Every row gives one point. A path goes straight from each point to the next, and from the last back to the first. The post is the endless flat space through its rows: a point in 2 columns, a line in 3, a plane in 4, and so on, so that a path can go around it. Count how often the path circles the post. Going back the other way cancels.

Post, 2 rows:
[[-39   9  51]
 [ 13 -30 -47]]
Path:
[[ 11 -62  48]
 [-48 -63  22]
 [-52 -14 -21]
 [-12   9 -82]
 [ 27  -2 -28]
 [ 75 -18   8]
 [ 27  22  29]]
Times around: 1

Post (8 x 9):
[[ -10   -9  -46   12  -32  -19    1   25   11]
 [  21   -7  -20   -1    5   12   33   16  -55]
 [ -10   -6  -36  -32  -39   32   19   31   28]
 [   5    8  -43  -19  -32   -3   25  -31  -11]
 [  24  -10  -67 -118  -15  -26    3   36  -38]
 [ -14  -10    1   -7   40  -17   35    2    9]
 [ -40    5  121  -54   24  -61  -44  -12  -27]
 [ -15   15  -51   15   29   29    2    1    7]]
Path:
[[-60  33   1 -39 -30 -28 -30   7 -24]
 [-49   4 -75 -83  49 -32   9 -20  16]
 [-13 -52  -7  -9  -3  -4   2 -10 -22]
 [ 10  -3 -19  29 -49 -31 -35 -62   8]
 [  4  13  25 -21  38 -34 -48 -11  14]
 [ 16 -28 -43  -8   5 -12  12  17 -39]
 [-12 -18   7 -28   0  -6  20 -36 -46]
 [-28 -15 -31  16 -21  -9  59  18  -1]
 [-13  14  -2  -9  88 -49  12  18 -50]
 [ 11  30 -35  -5  36  12  -3  34 -26]
 [ 17   3 -48 -21   5 -12   7  14   0]
 [ 18 -32   1  -3 -21  -1  -4  -8  -3]
 [-20 -50 -45 -47  -8 -23   7   7 -11]
 [-61   2 -49 -34  27   9  -1  10  36]
 [ -8  10 -88 -60 -13  34 103 -12  14]
 [-30 -22 -37 -20  19  -9  12  71   9]
 [-53 -25 -49 -18  -8  -8  -6   7 -22]
 [ -8 -15 -39 -24 -11   1  20  -4  11]
 [ 17 -46 -18 -26 -67   1 -24  44 -11]
 [-56 -12 -20  -9  26   7 -15 -41 -12]
 [-17  -4 -64   4  21 -48   6   4 -44]
 [-36  46  -8 -19  13   4  20  -2  -6]
 [ -2  11 -47 -51  14 -18  31  -2  39]
 [ 50  -9  -2  19  26 -23  27 -22 -38]
 [ 16 -17  -4  -3 -14  25  -3  31 -47]
 [ -2 -65 -18 -73 -13  -9  16  16 -28]
 [-47 -15 -44 -28 -50 -51  24 -47  15]]
Times around: 2

Post, 13 rows:
[[-49 -24  40 -40  43 -31 -26 -74  56 -13 -64 -59 -31 -59]
 [-23   3  23 -13  17 -22  24 -58  -3 -20 -22 -16  13  41]
 [ 36  -7 -14   8 -26 -34  11 -10 -74  33   3  65 -26 -18]
 [ 40 -35  36 -19  33 -15 -16  29  35  29  15 -29  -3   8]
 [ 57   9 -10  70 -53  -2  -4 -17 -31  12  32  40  23   0]
 [  5   0  53 -15   8  30 -26  42 121 -12   0 -36 -73 -25]
 [  4 -16  -3  -9 -28   7 -29  22 -33 -19 -25   1  24 -23]
 [ 41  44  18  -4  31  43 -65  -1  92 -25  45 -34 -41  -4]
 [-32 -24 -14  15 -56 -43 -48 -27 -33  16  26  54  14  14]
 [-17 -11  44  -4 -11   9 -49 -31   4  10 -39   5 -10  21]
 [ 15 -39 -52  27  -1   6  -2  -8 -30  37   0  63  11  -8]
 [ 60 -41  14 -63 -22  34 -28  20  67  12   9 -54 -49 -18]
 [-37 -11  21  20  27 -21 -39 -45  12 -37 -37 -69 -47  22]]
Path:
[[-28 -20  58  -6   8  15  -2   2  44 -21  -2 -33  -6  42]
 [  2   7  22  -7  30  56 -53 -28   1 -47 -16 -15 -61 -44]
 [-18  -8  21  -3  27 -10  49  -6 -22  66   0  30 -55   1]
 [-33  25  50  27 -14  24 -13   6  66 -15  -6 -17   4  34]
 [ 17  33  -7  49 -30   9 -29  10 -13 -34 -22 -13  -8  33]
 [-23 -24 -26  13  74  21 -33 -22  47 -24 -32  33  -7  29]
 [-10 -32  16  26  48  22 -28 -22  24 -31  -1   5 -33   3]
 [ 29   2  15 -16  46 -29 -65 -38   2 -29   8 -21 -79  38]
 [ 33  26  20  35 -16 -11 -49 -11   7 -48   1 -39 -26  85]
 [-50 -53 -41  -7 -12  12 -80  68   1 -18 -41 -34 -35  20]
 [-54  14 -16  22  47  12   4 -60  71  14  24   4  41  25]
 [-45 -34  48   9 -22 -11 -99   4 -56  78 -36  90  48  35]
 [  6 -16 -28  39  21 -16  -6  37  22  -1  -5 -12 -32  15]
 [ 39 -21   0  12   4 -18 -60  56  22 -29  -3   0   7  -8]
 [  9 -37  43  29  18 -19 -35  20  31   2  29  12  22  16]
 [  8 -47  -1  -3  53 -10 -36   8  52   9  65 -60   3   4]
 [-18  -1 -20  56 -11  54  -4  11  29 -32 -33 -24  38 -41]
 [-16  24 -51  -2 -14  20 -62 -79 -14  12 -22   3  20  31]
 [-77 -75 -10 -76 -60 -19 -44   6 -25  34 -16 -24 -16 -38]]
Times around: 1
